Each row is a point. The points of each table are mixes of a few directions, plus a little noise. How many directions does each table use, and how many do they share? Where both have some left over, give the other angles between the two spaces (their principal angles), to ten degrees, smallest first.

First (7 x 2)
[[ 1.4 -2.3]
 [ 2.8 -4.5]
 [ 2.1 -3.4]
 [-4.9  8.0]
 [ 1.2 -1.8]
 [ 0.4 -0.7]
 [-2.8  4.7]]
Second (4 x 2)
[[-1.0 -3.2]
 [-1.6 -4.9]
 [ 0.2  0.6]
 [ 2.5  7.5]]
Directions: first 1, second 1, shared 0; angles 50

First (5 x 4)
[[-3.7 -1.6 -0.7  0.0]
 [ 0.1  3.6  1.0 -1.3]
 [ 6.4 -3.0  7.8  5.9]
 [-4.3  0.7 -5.6 -3.5]
 [ 1.6  0.1 -2.5 -1.0]]
Second (5 x 4)
[[-4.2  3.2  3.0 -0.8]
 [ 0.9 -7.4 -4.5  1.8]
 [ 1.6 -1.9 -1.6  0.4]
 [-1.5  8.5  5.3 -2.1]
 [ 3.1 -2.4 -2.2  0.6]]
Directions: first 3, second 2, shared 2

First (8 x 9)
[[ 2.6  3.4 -2.6  3.4 -3.5  4.4 -0.4 -1.8  4.0]
 [ 7.3  2.7 -2.5 -0.1 -3.4  1.6  6.2 -2.3 -2.3]
 [10.1 -1.0  0.9 -6.5 -1.0 -3.1  3.2 -3.8  4.1]
 [ 1.6  0.9  0.2 -0.2  0.1  0.4 -1.6 -1.4  3.7]
 [-4.7 -1.5  2.6 -1.3  4.8 -3.3 -2.4  1.5 -2.2]
 [-8.5  4.7 -1.8  8.1  1.9  4.6 -2.5  2.1 -4.3]
 [-6.6 -5.5  2.6 -1.7  1.9 -3.1 -4.1  3.4  0.2]
 [-1.7 -3.7  0.5 -1.4 -1.2 -1.6  1.6  2.3 -3.1]]
Second (10 x 9)
[[  2.5  -2.5   2.6   4.6   0.5   1.0  -0.8  -1.5  -2.0]
 [ -2.1   2.1  -2.3  -4.3  -0.5  -0.8   0.7   1.3   1.7]
 [ -2.0   1.9  -2.1  -4.0  -0.5  -0.8   0.6   1.1   1.6]
 [  5.0  -5.0   5.7   9.8   1.2   1.8  -1.5  -3.2  -4.0]
 [ -1.7   1.6  -1.9  -3.2  -0.3  -0.7   0.6   1.0   1.3]
 [ -2.6   2.5  -2.8  -5.1  -0.5  -1.0   0.7   1.6   1.9]
 [ -0.3   0.5  -0.3  -0.7  -0.2  -0.2   0.1   0.3   0.4]
 [  5.6  -5.7   6.4  11.2   1.2   2.3  -1.6  -3.6  -4.6]
 [  2.4  -2.4   2.8   4.7   0.6   0.9  -0.8  -1.6  -1.9]
 [ -7.0   6.8  -7.7 -13.5  -1.6  -2.7   2.0   4.3   5.4]]
Directions: first 4, second 1, shared 0; angles 80

First (9 x 12)
[[  0.1  -0.2  -0.1  -0.8  -0.2  -1.1   0.2   0.1  -0.3  -0.1   0.2  -0.8]
 [ -1.8   2.2   0.6   7.5   1.6   9.5  -2.1  -0.5   2.8   1.1  -1.4   7.0]
 [ -0.2   0.3   0.1   1.1   0.2   1.4  -0.3  -0.1   0.4   0.2  -0.2   1.0]
 [ -2.3   2.8   0.8   9.7   2.0  12.4  -2.7  -0.7   3.7   1.5  -1.9   9.2]
 [  2.3  -2.9  -0.8 -10.1  -2.1 -12.9   2.8   0.6  -3.8  -1.5   2.0  -9.5]
 [  0.6  -0.7  -0.2  -2.6  -0.5  -3.3   0.8   0.2  -1.0  -0.4   0.6  -2.4]
 [ -1.2   1.5   0.4   5.1   1.0   6.6  -1.4  -0.3   1.9   0.7  -1.0   4.8]
 [  1.5  -1.9  -0.5  -6.4  -1.3  -8.1   1.8   0.4  -2.4  -0.9   1.3  -6.0]
 [  0.8  -1.0  -0.3  -3.4  -0.7  -4.5   0.9   0.2  -1.3  -0.5   0.7  -3.2]]
Second (8 x 12)
[[ -1.0   0.7   0.4   2.6  -0.9   1.0  -5.0   1.5  -1.4  -1.7  -2.4   2.2]
 [ -2.7   2.1  -0.3   6.7  -3.8   1.4  -5.7   0.9  -2.6  -2.6  -3.7   3.6]
 [ -0.1   0.4   0.0   5.5  -1.6   3.4 -11.9   3.5  -2.0  -2.3  -5.0   7.5]
 [ -2.4   1.2   1.3  -0.4  -0.9  -2.6   4.3  -1.1  -1.2  -1.5   0.8  -4.9]
 [ -1.2   1.1  -1.5  -0.9  -1.3  -1.8   8.6  -3.2   0.9   1.6   3.0  -4.1]
 [  2.9  -2.9   2.5  -7.7   5.1  -2.0   2.1   1.1   1.6   0.6   2.4  -3.6]
 [  0.2   1.3  -5.5   4.4  -3.3   2.3   3.2  -3.4   1.9   3.8   0.9   4.7]
 [  3.9  -3.9   2.7 -10.4   6.5  -2.3   4.4   0.9   2.6   1.9   3.7  -4.9]]
Directions: first 1, second 3, shared 0; angles 40

First (8 x 18)
[[ -3.6  -0.4   0.8   0.7   2.8  -0.3   0.1  -3.4  -2.5  -2.0  -1.1  -2.8
    0.0  -0.3  -3.8  -2.1   1.4  -0.2]
 [  0.0  -1.8   0.4  -0.4   0.0   1.7   5.2   1.0   0.1   0.0   0.6   0.7
    2.8  -1.7  -0.6   0.3  -4.6   2.3]
 [ -5.2  -3.6  -2.9  -0.8   4.2   1.3   6.0  -1.3  -0.7  -4.5  -1.4   2.6
    3.1  -0.4  -2.2  -3.5  -2.1  -1.7]
 [ 13.4   4.5  -2.4  -0.6  -6.3  -2.5  -7.2   1.9   0.9   7.0   4.7  -3.1
   -5.7  -4.5   3.1   2.2   5.1   0.3]
 [ -5.4  -1.8   0.4   0.4   3.6   0.5   2.6  -3.0  -2.1  -3.2  -1.6  -1.2
    1.6   0.1  -3.6  -2.4  -0.5  -0.4]
 [ -7.5  -1.1   4.6   1.2   2.1   1.2   1.9  -0.5  -0.2  -2.5  -3.1   0.8
    2.8   4.4  -0.9   1.0  -3.2   1.3]
 [ 12.7   5.2  -4.9  -1.4  -7.1  -3.2 -10.6   5.3   4.6   6.0   3.5   2.8
   -6.8   0.1   8.7   3.0   7.2  -4.0]
 [ -4.1  -0.8   3.9   1.0   0.8   1.2   2.1   0.0  -0.2  -0.9  -1.7   0.0
    2.3   2.4  -0.8   1.4  -3.4   2.1]]
Second (11 x 18)
[[-2.1 -1.5  2.5  0.7  2.5  1.5  5.3  2.1 -3.8 -6.7 -1.3  0.5  0.8  2.8
  -4.9 -1.2 -1.3  2.7]
 [ 1.9  1.1  0.9 -1.0  3.2 -1.4 -0.5 -2.5 -2.7  0.2  6.1 -1.4  0.8  1.3
  -3.0  2.0  1.4  1.5]
 [-1.5 -3.3  1.7  3.0 -1.3  1.2  4.3  3.8 -1.6 -2.3 -2.4  0.7  0.9  1.3
  -0.9 -1.2 -1.8  2.9]
 [ 3.6 -4.0 -2.8  6.1 -8.8 -2.0 -4.4  2.6  5.2 14.2  0.9 -0.6  0.7 -3.9
  10.2  1.7 -0.5  1.0]
 [ 1.1  0.0  0.8  0.0  1.7 -0.7  0.4 -0.9 -2.1  0.0  3.7 -0.8  0.8  1.0
  -2.0  1.1  0.5  1.6]
 [ 0.1 -3.7 -1.8  4.8 -7.7  0.3 -1.0  4.3  4.7  7.0 -5.2  1.0 -0.1 -2.9
   7.8 -1.0 -1.8 -0.1]
 [ 2.3  2.0  0.1 -1.9  3.1 -1.7 -2.1 -3.6 -1.7  1.4  6.4 -1.5  0.4  0.6
  -2.1  2.2  1.9  0.5]
 [-3.1  7.0 -1.1 -8.5  5.5  1.3 -2.1 -5.1  1.4 -8.6 -4.1  0.9 -2.9 -0.3
  -3.6 -1.8  1.7 -7.0]
 [ 0.0  2.7  1.2 -3.4  5.3 -0.2  0.5 -3.1 -3.1 -4.7  3.6 -0.7  0.1  1.9
  -5.3  0.7  1.2  0.1]
 [-2.3  5.1  0.2 -6.4  5.9  1.1 -0.2 -3.9 -1.0 -8.4 -1.5  0.4 -1.7  1.0
  -5.1 -1.2  1.3 -3.9]
 [ 0.0 -5.3 -1.8  6.6 -9.5  0.6 -0.1  6.0  5.0  8.0 -6.2  1.3  0.2 -3.0
   9.0 -1.2 -2.5  0.8]]
Directions: first 4, second 3, shared 0; angles 40, 50, 60
